Each row is a point. The last column is the point's height on a tilted bowl or saddle (a function of degree 2), plus a little noise. Count its main directions that bend up, bend down and stay straight.
In the rows, 128 means zero.

Points:
[[102 139 106]
 [ 98 176 100]
 [142 103  98]
 [138 165 100]
 [151 136 103]
 [ 86 109 110]
 [118 143 103]
 [ 90 114 110]
 [136  50  74]
 [129 149 102]
 [155 118 101]]
Directions: 1 up, 1 down, 0 straight

Points:
[[173 130 189]
 [ 95 117 138]
 [114 155 150]
 [ 97  91 142]
 [114 146 146]
 [145  76 137]
 [153  74 139]
 [107 110 137]
 [163 137 184]
 [ 95 121 137]]
Directions: 1 up, 0 down, 1 straight

Points:
[[150 145 150 104]
 [155  89 173 146]
 [203 156 125 167]
 [104 142  80 176]
 [126 136 174  89]
 [ 99 149 116 169]
 [134  63 134 148]
 [100 133 165 120]
 [152 114 145 121]
 [140  96 153 130]
 [138 123 135 121]
 [114 107 110 125]
 [124 163 137 135]
 [140 151 152 102]
 [198  75 125 193]
 [106 120 106 137]]
Directions: 2 up, 1 down, 0 straight

Points, 15 rows:
[[177  93  60 219]
 [ 84 177 115 109]
 [140  90 163  97]
 [118  69 164  99]
 [143 134 146 107]
 [136  93 141 121]
 [147 166 132 101]
 [131 150 109 124]
 [ 81 156 156 119]
 [160 139 121 125]
 [126 125 138 119]
 [ 73 125  91 151]
 [129 137 106 132]
 [ 98 131 148 118]
 [155 109 120 140]]
Directions: 1 up, 1 down, 1 straight

Points, 21 rows:
[[162 178 119 123 154]
 [ 83 127 130 123 145]
 [ 95 120 137 133 142]
 [130  89 131  47 167]
 [ 57  81 166 125 178]
 [164 144 160 148 151]
 [ 94 111 121  87 149]
 [108 127 122 150 148]
 [137  99 163 125 138]
 [105 148  85 151 172]
 [129 153 193 113 138]
 [115 121 133 158 148]
 [106 108 128 114 140]
 [132 150 142  94 131]
 [ 92 196  74 141 187]
 [144 154 112 129 147]
 [136 157 140  90 133]
 [138 117  62 137 180]
 [118 117 129  91 138]
 [138 155 135 139 140]
 [ 94 177 106 158 166]]
Directions: 3 up, 0 down, 1 straight

Points (25 x 5):
[[132 187 168 148 182]
 [149 122 105 159 107]
 [148  60 131 137 103]
 [116 168 124 156 148]
 [156 160 119 146 116]
 [139 145 116 105  96]
 [142 116 130 119  88]
 [149 178  90 142 139]
 [153 139 163 152 127]
 [125 140 133 156 125]
 [159 107 150 142  99]
 [114 128 128  84 119]
 [127 223 114  76 195]
 [181 118 178 122  95]
 [153 136 162 142 119]
 [138 134  95 158 118]
 [109 158  99  31 150]
 [111  91 145 135 123]
 [156 164 141 129 114]
 [150 145 139  99  86]
 [162  96  81 163 110]
 [ 92 115  99 129 137]
 [155 100 148 109  79]
 [127 162 116 117 124]
 [145 141 100 108  88]]
Directions: 3 up, 1 down, 0 straight

Points:
[[107 119 108 148 136  96 145]
 [130 123 134 115 141 134 132]
 [ 93  83 138 140 117 101 114]
 [122 111 133 100 150 174 138]
 [112 133 181 139 157  89 157]
 [120 109 160 142 168 172 155]
 [172 134 121 170 178 179 168]
 [128  51 109 149  94 169 149]
 [164 141 144 127 175 173 136]
 [146 120 121 133 139 162 129]
 [159 116 172 180 116 144 143]
 [126 140  92 150 124 113 159]
 [131 141 183 121 117  70 160]
 [ 97 161 123 151 104 139 155]
 [112 135 158 140 109 146 130]
 [101 160 182 200  99  84 179]
 [201 112 140  95 173 150 122]
 [115 146 142 136 123 103 144]
 [ 74 117 123 180 101 140 144]
 [109 196 159  68 118  72 209]
 [161 130 182 106 152 154 126]
 [ 63 176 145  67 101 142 183]
 [107 185 129  98 149  92 188]
 [122 120 174 124 154 176 142]
 [144 170 162 153 118 159 133]
 [124 162 102 102 123 102 160]
 [121 147 133 130 181 133 167]
 [172  99 122 123 143 139 128]
 [151 110 127 125 125 119 128]
 [118  92 111  99 109 150 130]
 [136  90 140 159 143 126 141]
 [ 90 103 163 175 120 125 128]
 [140 122 128 130 202 114 183]
 [ 99 140 145 144 126 109 139]
 [140 117  46 117  91 130 171]
 [105 100 168  97 137 152 135]
 [118 139 102  94 127  92 159]
 [118 143 107 116 146 129 153]
 [145  70 127 147 130 133 138]
 [ 90 130 105 122  95 152 144]
 [147 123  97 115 109 105 139]
 [108 113  62 161  74  99 177]
 [105  97 155 145 108 156 126]]
Directions: 5 up, 1 down, 0 straight

Points (77 x 9):
[[ 93 190 102 178 113 112 118 141 102]
 [129 133  99 140 153  99 148 147 114]
 [ 79 138  46  99 132 124 107 154 101]
 [126 138 158 101 143 166  88 127 109]
 [116 119 153 138 161 231  88 134  65]
 [110 131 128 126 145 130 141 142 123]
 [128 127  98 161 110 138 121 173 109]
 [139 122 170 186  94 115 137  96  98]
 [158 108 102 149 164 107 145 126 106]
 [138 135 102 116  98 160 124  75 130]
 [142 159  60 160 166  97 123 154  88]
 [100 157 140 158 117 167 109 141 112]
 [117 168 138 108 117  60  83 124 107]
 [ 96 136 147 114 145 124 184 162 105]
 [122 129  97  99 128 147 157 130 129]
 [109 137  93 150 130 164 156  94 126]
 [117  93 146 106 169  83 104 150 109]
 [113 101 145 112  82  81 133 106 109]
 [140 118 151 116  96 176 104 217  74]
 [125 158 153 112 110 145 115 134 122]
 [179 109 140 172  89 116 102 169  82]
 [149 164  94 161 158 106 117 124 105]
 [115 133 179  99 144 137 145 124 111]
 [140 131 122 140 154 108  86 107 113]
 [123 150 182 129 125 150 174 123 110]
 [171 103 194 118  96 133 215 123  84]
 [ 95  46 159 163  94 163 101  68  44]
 [ 63 132 144 115 110 137 113 131 110]
 [112 173 161 114 100 154 109  91 114]
 [ 88 127 108 156 129 130  97 147 111]
 [121 125 110 105 102 141 140 125 132]
 [158 150 108 110 155 139 155 137 116]
 [127 103 119 124 143 117 128 117 121]
 [112  88  73 144 120 149  92 102  99]
 [ 97 164 136 195 128 148 132 126 103]
 [ 83 164 122 138 164 130  89 112 105]
 [162 101  57 102 139 133 117 115 108]
 [119  67 102  74 123 127 146 144 102]
 [116  91  91 129 125 205 126 160  91]
 [186 155  85 102 103 145 137 178  93]
 [105 108 101 103 182  85 107 132 107]
 [167 112 168 102  72 131  78 134  89]
 [132 115  86 144 117 164 184 110 128]
 [149 152 113 134 111 118 150 154 120]
 [145 123 136 121 127 125 173 136 121]
 [141 106 105 138 159 131 127 158 109]
 [134 165 118 102 156 157 133 191  96]
 [137 131 124 152 144 122 118 136 118]
 [141 157 120 160 111 113 131 134 119]
 [150 127 160 151 152 118 124 154 110]
 [ 53 134 118 201 139 136 141 144  83]
 [ 93 147 146 116 168  80 137 130 110]
 [127 144 118 131 104 107 131 137 127]
 [180 127 126 163 152 118 138 112 103]
 [170 103 125 165  76 102 140 181  82]
 [159  75 171 139 133 175 103 152  76]
 [129 118 124 195 134 162 160 152  96]
 [141  59 175 165 115 164 133 109  73]
 [133 135 144 124 105 160 126 158 117]
 [158  72 100 144 140 107  91 184  81]
 [114  86 134  87  95 130 140 137 112]
 [159 152  98 103 138 129 154 187  97]
 [151 130 126 119  97 129 125 106 127]
 [109 152 128 114 138 149 137 149 121]
 [148 200  81 159 163 148 106 160  81]
 [118 116 141 185 100 151 131 150 104]
 [109 146 145  66 126  90 102 141 113]
 [ 93  84 144 103 156 152 128 142  99]
 [165  91 115 142 101 123 111 159  99]
 [167  92 133 127 179 150  85 117  91]
 [153 166 104 153 113  81 121  79 104]
 [110 123 120 157 145  92 180 123 109]
 [109 144 120 190 174 163 143 138  90]
 [110 153 109 113 157 109 145 129 120]
 [128 144 128  92 129 185 102 137 112]
 [162  99 160  65 165 126  63 139  93]
 [172 166 162  24 127 132 109 125  85]]
Directions: 0 up, 7 down, 1 straight

Points (63 x 9):
[[130 138 168  75  97  77 106  83 102]
 [147 133 201  73 132 128 184 185  97]
 [141  89 140 134 125 129 123  30  81]
 [121 117 142 133 136 109 122 112 113]
 [125  95 157 136 103  84 150 160 112]
 [ 77  72 118 128 140 142 155 160  98]
 [151 108 125  88 130 151 118 167 127]
 [174 105 148 100 139 149  97 150 108]
 [124 129 129 120 152 142  80 143 123]
 [109 141 176 160  77 111 112 131 113]
 [150 130  90 120 122 117 144 181 144]
 [ 99 185 126 122 114 155 101 124 115]
 [130 143 121 102  75 152  80 117 105]
 [112 150  97 156 112 177 166 158 130]
 [ 89 112 141  64  83 160 122  77  74]
 [122 152 151 129 116 105 176 158 155]
 [102 156 108 105 145 120 126  97 124]
 [118 177 174 149 173 152 141 174 134]
 [120 105 115 100 131 127 114 154 122]
 [171 103 120 133 162 140 119 135 104]
 [184 142 146 153  95 195 118 126  89]
 [130 135 115 125 104 119 140 151 142]
 [139 131 138 123 144 113 123 149 129]
 [103 140  84 121 128  69 132 135 109]
 [132 159 124 130 151 134 126 108 125]
 [116 112 129  86 160 124  61 101  84]
 [137 102 134 106 123 100 170 176 120]
 [122 124 152 127 121 106 108 112 112]
 [106 125 126 155  62 165  64 118  71]
 [ 97 115 141 100 186 126 137 153  97]
 [ 61 142  65 152 121 157  61 109  54]
 [129 111 177 126  83 124 110 124  96]
 [125 103 115 107 148 118 162 111 113]
 [169 109 167 130 107 105 169 121 116]
 [129 136 189 157 156 137 182  93 116]
 [ 85 169  70 156 161  88 135 156  98]
 [135 118 122 114 161 154 112 165 134]
 [124 149 104  82 187 127 127 163 113]
 [ 95 105 126 150 139 175 119 126  93]
 [129 148 140 120 117 144 102 126 125]
 [ 78  94 140  81 175 109 131 142  69]
 [ 63 130 136  98 162 136 115 151  98]
 [170 142 138 150 172  19 145 128  71]
 [188  87 136 112 141 139 132 123  80]
 [112 137 129 164 167 124  70 151 104]
 [108 114 134 155 141  67  80 151  82]
 [163 117 135 161 110 103 147 163 140]
 [118 107 124 128 134 137 149  46 115]
 [ 95 162 143 113 158 117 158 122 133]
 [214  94  70 121 135 135 146 115  80]
 [156 158 165  95  82 132 137  83 127]
 [104 119 117 122  85 133 146 126 124]
 [150  72 136 132 145  73 139 175  85]
 [122 110  68 124 141  90 116 144 109]
 [166  94  96  78  73 146 142 117  89]
 [152  97 159 145 148 134 148  65  79]
 [159 180 151 160  98  88 155 150 163]
 [139 114 150 112 151 144 140 139 111]
 [102 147 146 119  85 152 189 133 134]
 [117 155  61  87 122 117 141 142 111]
 [139 170 113 102 113 142 134 159 137]
 [132 170 158 149 116 141 140 125 141]
 [125 148  89 127 139 128 140 120 129]]
Directions: 1 up, 5 down, 2 straight
